Rows are points. To make a cloud, some directions were put in groups of two or more. Within a group, all points are equally far from the middle, so they leave a hole (a ring in 2 directions, a hollow ball in 3). The other directions are filled evenly. Then the cloud was stretched, turned, moved and blurred a little. Count the holes, and give their numbers of directions, smallest first.

Cloud (22 x 3)
0.30 -0.43 0.43

0.03 -3.29 0.38

-1.14 1.68 -1.33

2.19 0.06 -0.25

-2.17 -0.92 0.66

1.94 -2.43 -0.84

-1.32 0.78 1.32

-0.20 0.40 -1.30

2.89 0.47 -0.85

1.20 -3.20 -0.88

0.36 0.08 1.51

1.60 -0.69 2.17

1.35 2.12 -0.93

-2.14 0.55 -0.11

-1.57 -0.67 -1.26

-1.18 2.48 0.43

-1.91 0.44 1.41

-2.09 -1.97 -0.94

-1.37 1.50 -1.17

-0.55 1.05 -0.51

-1.05 -2.77 1.33

0.86 -1.43 -0.06
Holes: 0

Cloud (20 x 3)
-0.12 1.84 -0.71

0.34 1.99 -3.00

0.45 -1.89 -0.87

1.76 0.05 1.80

1.96 -0.25 1.71

-0.77 0.83 -1.50

-1.39 -0.47 -1.92

-1.32 -1.46 -0.86

-0.25 -1.08 -2.42

-0.43 2.41 1.50

0.91 1.98 1.21

-1.77 0.50 -2.02

1.23 0.82 -0.82

-1.15 0.44 -0.60

0.15 -0.04 -2.26

-1.53 1.17 -0.03

1.54 -0.87 -3.23

1.75 1.09 -1.25

-0.41 2.47 0.06

2.38 -0.10 -1.11
Holes: 0

Cloud (32 x 4)
0.91 -2.01 0.01 2.51

2.31 1.62 0.26 1.00

1.94 -1.76 0.12 -1.69

0.93 0.22 -0.01 2.31

-0.81 -0.83 2.26 -0.98

-1.17 -2.91 1.11 -0.78

-1.04 -2.44 2.11 0.66

0.73 -2.74 -1.65 1.03

0.25 1.48 -0.70 -0.92

0.41 -0.09 -0.17 1.87

-1.87 -2.65 1.53 -0.42

2.22 -0.94 -0.20 -1.33

-1.73 0.19 0.75 0.89

-0.18 1.26 1.82 0.81

-0.30 1.10 1.54 -2.11

2.11 -2.32 1.06 -1.05

0.72 -1.81 -0.81 1.78

0.40 -0.40 2.85 0.93

0.21 -1.73 2.56 -1.33

0.38 -0.31 2.18 -1.13

0.82 -1.98 -1.22 0.70

-1.35 1.17 1.07 1.84

-1.24 1.04 -0.76 -1.74

0.46 -0.42 2.25 0.09

-1.28 -0.92 2.48 1.86

0.45 -0.29 -0.05 -0.60

0.35 -2.14 2.78 1.84

-0.28 0.58 -0.62 -1.02

0.71 -2.33 2.88 0.01

-2.46 0.39 0.60 0.63

-0.31 -0.29 1.09 2.05

1.66 -1.92 -0.33 1.67
Holes: 0

Cloud (29 x 4)
0.59 -0.98 -1.01 1.29

-0.95 0.17 -2.23 0.17

-1.19 -0.48 -2.58 1.38

0.64 0.75 2.46 0.65

0.77 -0.20 1.99 -2.44

2.05 -0.33 -2.79 -1.33

1.81 0.58 0.36 -2.26

0.83 -2.31 0.51 -1.38

0.47 -1.66 -0.82 0.34

-1.51 0.23 -2.19 1.45

0.96 0.25 0.34 -0.68

1.14 0.58 2.54 -1.29

1.62 -1.30 1.53 -2.17

1.18 -0.25 0.59 -0.62

1.72 0.61 -0.94 2.27

2.17 -0.30 0.71 2.67

0.22 -0.61 -0.54 0.72

-1.06 -0.48 1.29 0.31

-1.40 -0.09 -2.31 1.37

2.21 1.51 1.83 1.47

1.83 -0.74 0.13 1.59

-2.53 2.29 -1.23 0.91

0.15 2.66 -0.18 1.26

2.55 1.33 -0.97 2.65

1.84 0.70 0.97 -1.56

0.44 -0.83 -0.47 -0.44

1.61 -1.97 0.41 -1.08

0.42 1.62 -1.38 -2.59

-1.01 1.26 -2.22 1.94
Holes: 0
